Each row of a before or after table is a point. One or more steps were done to the points. Then noise was added and the rows were shuffled. The steps act on columns, c1 being the first. Write out the steps. A step turns or swaps two columns, mirrors them in a line or flattens them onto one, adds a multiple of one to another, or multiplies or shifts one. Angles are multiples of 10 degrees, from the lower column toward the higher: turns from -170 to 170, lines from 10 to 170 but not 90. Use the fewest steps. Two steps may share a column if one is a turn and the other turns, adds or multiplies; they go together, in the order done. Otherwise the lowest column goes first.
(in the rows, 128 means zero)

Before (11 x 3):
[[145 143 193]
 [ 99  90  84]
 [ 92 169 173]
 [169  83 158]
 [172  89 156]
 [ 92 126  91]
 [111  74 130]
 [101 114 134]
 [187 109 117]
 [129 143 106]
 [193 151 111]]
After:
[[130 123 100]
 [139  90 185]
 [192 116 105]
 [ 89  72 157]
 [168 157 173]
 [172 155 168]
 [ 96 181 102]
 [ 88 143  96]
 [105 136 134]
 [113 179 149]
 [186 156 125]]
Steps: mirror c2 and c3 in the line at 100 degrees

Before, 12 rows:
[[180 193 163 125 154 109 163 186]
 [ 95 183 160 170  88  88 138 120]
 [171 101 113 136  89 165 141 164]
 [ 73 157 173 162 185 118 101  69]
 [ 91 137 116  79  87 148  88 153]
 [106 125 114  96  89 101  72 171]
 [168 152 181 101 117 131 104  81]
 [100 163  81 122 126 101  50  85]
 [118  86 153 148 163  96 104  82]
 [172 113 137 155 135 168  64 124]
 [113 157 181  58 149  99  75 176]
 [161  93 161 163 105  83 112  92]]
After, 12 rows:
[[160 116 142 156 108  84  96 135]
 [100 115  73  97  95 102 103 129]
 [170  90 129 135  91 167 149 141]
 [167 169 144 101 120 131  72 113]
 [171 112  83 149 141 171  80 132]
 [115 107 126 146 163  96  90 135]
 [ 90 123  89  79  83 147 105 130]
 [ 94 179 152 166  88  90 105 109]
 [178 166 179 127 153 108 119 112]
 [ 95 176  38 123 131  95 115 115]
 [ 82 174 141 161 186 121  74 113]
 [114 136 122  58 146  99  53 126]]
Steps: flatten c2 and c8 onto the line at 160 degrees; turn c3 and c7 by -50 degrees

Before:
[[135  93  93 192 145  78 110 182 187 179  83 174 104 182]
 [ 72 152 177 179 139 106 116 122  87 120 170 130 130 135]
 [ 71 144 151  83 102  77  68 137  99 141 169 127 101 103]
 [143  95 144  93 167 160  27 165 138 104  82  82 106 102]
 [153 118  99  85 184 144 114  87  76 141 116  88 165 161]
 [ 84 140 111 122 136 107  70  85  79 168 169 106 170 121]
 [107 116 149 105 130 169 124  78 174 142 155 154 117 110]
 [170 169 140 183 166 121 115 105 120 154 133 152 158 168]
 [156  90 180 126 190  74  73 146 106 185 169  71 170 114]
 [ 87 169  70 110 112 109 128 108 168 126  93  63 105 166]
 [111 122 169 125 105 139  81 112 105 109  89 163 162 123]
 [125 163 125 144 118 176  98 189 114 126  72 113 142 165]]
After:
[[ 67 142 157 172 140  77  63 134 101 111 177 128 101 104]
 [150  89 181 168 198  75  73 149 104 168 107  72 168 114]
 [145  94 147 139 114 160  27 164 133  86  67  81 104  99]
 [137  92  88 114 104  77 107 187 187 205  87 176 105 190]
 [125 159 125 116  77 176  94 187 117 138 100 116 142 164]
 [ 84 167  73 143  92 111 129 110 164 117 117  62 104 161]
 [ 71 152 177  84 162 109 116 120  86 157 146 129 130 139]
 [107 127 169 117  81 136  77 108 103 111 120 166 165 125]
 [150 118  96 165 159 144 116  87  74 111  78  92 163 162]
 [ 83 143 112 154 164 104  65  87  80 153 143 108 172 121]
 [107 117 144 154 154 172 126  76 173 124 144 158 114 110]
 [171 169 137 104 158 116 117 106 119 187 102 151 159 169]]
Steps: mirror c4 and c10 in the line at 70 degrees; turn c5 and c11 by -50 degrees

Before:
[[137 146 182 110  91 208 161 118 133 140 144 199 178 103 123 171 105 159
  126 124 111 136 168 169]
 [106 139 163 149 124  70  96 132 122  91 186 152  65 174 176 164 110 140
  135 172  88  89 190 152]
 [121 129 118 155 103 102 127 109 218 142  97 125 110 142 110  69  69 200
  100 207  73 103 114 168]
 [162 168 120 170 112 126 176  83 121 163 162 147 152  74  55 127 176 120
  135 144  79 152 122 119]
 [113 143 110 125 161 121 140 162 103 128 167 166 117 162 190 112 100 157
  122 156  80 122 175 174]
 [133 105 143 104 129 123 108 114  97 139  88 133 153 146 125 148 153 148
  146 154  68  99 191 144]
 [161 100 173 129 182 159 117 139 102 160 108  90 129 162 102 149 204 163
  213  95 114 131 146 121]
 [179 150  67 143  85 132 109 146 117 123 164 145  75 150 178 154  82 190
  105 149 137  79 143 169]]
After (8 x 24):
[[133 105 144 104 136 124 109 114 165  68  88 133 152 146 191 148 153 148
  146 153 139  99 131 143]
 [179 151  66 142 140 132 110 146 142 135 164 146  75 150 143 154  81 191
  105 149 123  81  78 168]
 [162 100 173 129  53 160 117 139 129 114 109  89 129 161 147 149 204 162
  214  95 160 130 154 121]
 [106 139 163 150 124  71  97 131 133  88 186 152  65 175 190 166 111 140
  134 171  91  89  80 152]
 [112 142 111 125  40 121 139 163 123  80 167 167 118 162 174 112 100 159
  122 156 127 121  66 173]
 [137 145 182 110 179 208 161 120 140 111 143 198 177 103 168 171 105 158
  126 125 140 137 134 169]
 [120 129 118 155 207 102 126 110  63  73  97 125 109 142 114  69  70 200
  100 208 141 103 147 166]
 [161 169 120 170 204 127 177  83 163  79 162 147 152  74 122 127 176 121
  135 144 163 153 202 119]]
Steps: add 1.5 times c8 to c5; turn c5 and c9 by -160 degrees; swap c10 and c21; turn c15 and c23 by -90 degrees
